Each point is reached from the start by the listed moves, each made 0, 1 or 2 times, or once backwards (-1), plus a little noise. Is the number of moves made odd or even? Then give how often each move was made.
In the rows, zero is written as 128.

Moves:
(1): [130  79  55]
(2): [ 84 143 120]
Start: [145 106 101]
Points:
[105 164 164] -> even (-1, 1)
[146  64  33] -> odd (1, 0)
[ 96 122  96] -> odd (0, 1)

Moves:
(1): [147 146 108 108 103 151 142 118 125]
(2): [140 146 131 149 133 135 121 134 134]
(3): [117 152 135 123 127 133 140 134 134]
(4): [149 117 150 111 137  97 140 116 153]
(5): [125 132 111 102 140 133 108 132 144]
(6): [133 123 137 130 125 172 142 132 154]
(7): [127 131 108 125  95 105 128 129 125]
(8): [122 135 127 123 136 126 138 144 120]
(9): [107 136 148 111 105 136 125 145 125]
Start: [118 125 132 148 120 119 134 130 131]
Points:
[ 94 221 121 118  67 249 134 158 169] -> odd (1, 1, 2, -1, 1, 1, 0, -1, 1)
[187 154 135 104 185 236 140 159 231] -> even (1, 2, -1, 1, 2, 2, -1, 2, 0)
[218  86 104  72 150 121 124  69 240] -> odd (1, 0, -1, 2, 2, 1, 0, -1, -1)
[119 150 151 137  60 214 110 180 197] -> odd (0, 2, -1, 0, 1, 2, 1, 0, 2)

Moves:
(1): [141 122 130 130 128 137 122 135 132 107 126 132 126 123 121 128 124 118
 133 139 129 127 126 120 111]
(2): [119 121 122 119 125 132 123 120 119 137 134 139 134 132 116 129 129 123
 126 130 112 125 137 136 115]
(3): [119 132 124 137 129 123 124 153 135 124 137 120 125 124 124 121 130 128
 138 135 120 120 114 133 130]
(4): [118 127 128 140 126 121 130 118 127 136 136 125 142 133 129 125 138 133
 132 123 135 128 130 131 115]
(5): [128 134 124 129 136 133 125 127 136 134 134 128 115 123 123 136 127 121
 114 128 128 125 130 143 129]
(6): [127 138 127 121 132 123 130 118 121 123 138 130 113 134 134 136 137 133
 145 147 120 120 132 130 118]
(7): [127 132 130 140 113 130 139 120 128 142 133 115 126 132 122 127 130 120
 130 112 127 118 112 112 127]
(8): [127 134 136 124 119 131 124 134 132 119 129 124 121 138 143 146 133 125
 126 126 128 126 128 126 141]
(9): [134 141 120 126 137 130 123 119 139 125 136 136 117 134 124 133 137 122
 135 120 121 117 137 143 131]
(10): [135 118 126 131 132 125 129 137 124 134 128 120 126 127 127 128 137 118
 134 126 134 131 127 130 125]
(11): [123 130 134 131 130 135 134 127 136 130 129 140 117 133 130 137 131 115
 144 126 123 133 133 128 121]
(12): [129 127 113 121 126 135 128 135 129 133 125 136 129 128 120 136 130 139
 126 135 133 137 130 132 129]
(13): [134 123 138 124 114 133 137 125 128 130 130 119 137 126 120 140 127 139
 133 127 128 138 136 136 133]
(14): [128 129 130 121 138 143 127 132 135 132 131 116 134 136 122 132 131 130
 123 129 123 140 133 122 131]
(15): [129 121 134 141 133 136 136 119 125 126 121 133 138 134 126 135 123 124
 133 133 129 124 123 127 133]
(16): [129 134 132 128 128 129 125 128 119 112 126 134 115 129 118 133 138 138
 121 130 121 128 138 132 139]
(17): [138 143 138 135 146 127 111 130 135 140 136 142 132 117 147 127 134 125
 117 127 133 119 120 133 133]
(18): [145 135 134 127 117 137 129 129 140 123 115 129 112 136 154 126 119 132
 113 128 119 144 111 128 125]
(19): [136 126 131 128 134 118 133 138 120 129 134 132 134 134 120 136 110 128
 119 114 131 127 132 130 127]
(20): [132 135 129 125 125 121 135 131 129 121 117 125 136 125 122 134 131 123
 128 133 129 132 132 127 128]
(21): [131 132 136 128 125 133 137 123 126 124 136 132 132 134 121 119 133 120
 127 136 136 126 131 129 132]
(22): [132 148 129 125 118 146 121 141 116 119 128 118 118 124 152 128 122 126
 136 124 131 145 112 143 126]
(23): [135 137 135 140 121 127 119 142 129 139 121 115 117 132 142 124 117 135
 129 131 133 125 134 131 132]
(24): [131 121 118 132 134 129 134 133 119 128 139 129 131 117 133 130 130 124
 118 128 126 124 141 126 135]
Start: [108 128 131 136 116 122 130 149 122 136 139 132 146 133 134 121 118 103
 130 127 122 118 126 126 129]
Points:
[172 188 131 146  11 153 113 206 194 103 140  90  11 175 194 189 169 106
 249 160  74 117  63 140  84] -> even (2, 0, 2, 0, -1, 2, 2, 2, 2, 2, 1, 2, 2, -1, -1, 0, 0, 2, -1, 0, -1, 0, 1, -1)
[155 153 149 194  27 173 120 151  97 139 148 105  98 172 187 131  83 123
 170 174  85  98  53 142  54] -> even (2, 2, 1, 1, 0, 2, 2, 0, 0, 0, -1, 1, 1, -1, 2, 0, 0, 2, 0, -1, 0, 1, 2, 0)
[111 239  85 123 142  97 106 170 174 138 191 179 113 180 161 192 140 111
  59 116  81  92 102 217 136] -> even (-1, 1, 2, 2, 2, 1, 0, 2, 2, -1, -1, 2, -1, 0, 0, 0, 1, 2, 2, 2, 0, 0, -1, 0)

Moves:
(1): [126 130 132 140 122 125 137 130 130 117 127 136 116 116 129 136 123 128
 134 131 142 137 130 139 114 130 131]
(2): [125 130 126 122 131 143 123 135 126 132 124 124 125 133 122 131 131 124
 127 127 130 132 122 120 135 125 126]
(3): [124 127 120 130 123 133 134 136 132 128 135 135 131 129 130 126 137 130
 123 125 131 125 126 116 137 125 128]
(4): [133 132 115 138 143 127 118 132 129 127 125 117 134 123 140 133 135 138
 137 119 128 136 111 133 130 122 115]
(5): [128 135 129 129 126 129 124 118 128 128 129 140 135 120 123 125 123 129
 139 127 132 136 134 123 125 117 123]
(6): [130 141 124 122 120 130 139 135 106 142 110 124 123 131 120 128 148 134
 144 127 134 125 126 126 131 133 142]
(7): [140 135 132 129 137 134 131 129 128 127 134 123 120 117 130 125 127 130
 124 132 138 125 134 132 129 132 139]
(8): [126 125 130 119 129 128 123 124 128 120 122 125 121 135 140 131 122 127
 128 140 139 128 123 129 129 129 132]
(9): [115 141 117 124 134 122 131 144 125 135 121 137 112 124 133 139 121 111
 137 122 126 119 140 131 140 140 143]
(10): [131 127 125 129 117 141 121 115 124 129 136 135 115 126 132 137 115 127
 123 118 139 127 128 139 126 134 128]
(11): [115 140 125 134 125 129 125 124 138 138 119 138 130 120 119 131 118 131
 125 125 140 118 127 133 131 124 122]
(12): [128 121 126 124 129 124 116 118 117 132 141 137 135 134 125 132 129 130
 127 126 138 119 138 123 121 132 128]
(13): [119 130 141 132 128 135 122 129 129 135 137 121 111 117 127 122 133 126
 111 116 146 137 129 138 136 124 129]
(14): [129 124 129 132 127 132 135 126 128 120 119 136 125 112 127 123 134 124
 135 128 139 119 123 134 132 132 131]
(15): [125 124 130 132 120 132 128 128 120 131 122 128 130 120 125 130 127 126
 130 141 124 118 128 144 121 124 128]
(16): [129 138 113 129 121 136 129 127 132 125 139 132 122 127 126 122 132 114
 129 122 124 128 114 126 144 131 128]
(17): [130 125 131 129 132 122 142 122 134 124 137 130 125 141 126 138 113 146
 134 111 132 134 125 132 133 110 134]
(18): [126 136 137 136 122 127 132 127 125 126 138 130 126 127 138 129 148 130
 124 136 117 120 138 124 122 127 120]
(19): [130 136 122 126 133 146 131 117 132 155 136 125 138 107 123 116 129 120
 137 130 128 134 143 124 129 133 122]
(20): [132 136 119 131 128 136 134 139 124 118 135 112 125 129 133 118 123 127
 127 117 131 120 141 118 118 133 133]
(21): [128 121 128 125 127 139 119 130 134 131 126 124 125 128 127 128 135 131
 131 125 123 132 123 133 125 132 133]
(22): [131 136 134 116 119 136 129 138 142 140 127 124 138 111 129 131 129 126
 138 128 121 124 125 131 121 128 126]
(23): [130 125 132 125 127 124 131 126 137 126 125 130 131 125 132 134 136 124
 121 136 134 120 134 140 132 124 130]
(24): [135 126 139 132 124 133 128 133 133 123 130 126 138 120 129 123 128 130
 133 123 129 129 133 128 129 135 123]
Start: [135 129 137 125 144 131 130 123 118 132 128 124 129 130 123 138 123 118
 136 132 132 130 127 125 131 130 124]
Points:
[152 171 162 117 119 136 181 206 144 123  92 104 162  75 184 131 219 114
 169 193 105  60 195 110 114 173 150] -> odd (0, -1, 2, 0, 0, 1, 1, 1, 1, -1, 0, -1, -1, 0, 0, -1, -1, 2, 0, 1, 1, 1, 2, 2)
[161 133 115 138  96 168 148 109 170 138 202 133 156  74 111 137  73 112
 107 106 158  66 112 177 129 110 115] -> odd (0, -1, 1, 0, -1, -1, 1, -1, -1, 1, 1, 1, 0, 0, 2, 2, 1, -1, 0, 1, -1, 2, 1, 0)
[108 198 108  85  95 230 125 144 166 168 120 190 149  13 125 131 115   7
 183 160 135  38 181 107 161 167 118] -> even (-1, 2, 1, -1, 2, -1, 0, 1, 2, 1, 1, 0, -1, 2, 1, 1, -1, 1, 1, 1, 0, 2, 1, 1)
[103 222 106 156 145 142 215 108 102 150 144 176  84  63 141 132 126 108
 213 138 191 100 203 121 158 114 169] -> even (1, -1, 1, 0, 2, 1, 1, 2, 2, -1, 1, 0, 0, 1, 1, 1, 2, 2, 2, 1, 0, -1, 0, 0)
[140 129  90 137 169 175  87 155 156  80 195 100  74 151 187 141 188 114
  99  96 132 163  40 106 188 114 119] -> even (0, 1, 2, 2, 0, -1, 1, 1, 0, 0, -1, 0, 1, 0, -1, 2, 0, 1, -1, 0, 2, 0, 0, -1)
[169 101 129 157  93 187 153 144 190  32 145 142  96  78 211 205 109 154
 203 106 151 136  30 199 114 110 121] -> odd (2, 0, 2, 2, 0, -1, 0, 2, 0, 2, -1, -1, -1, 2, 1, 1, 2, 1, -1, 0, 2, 2, 0, 1)
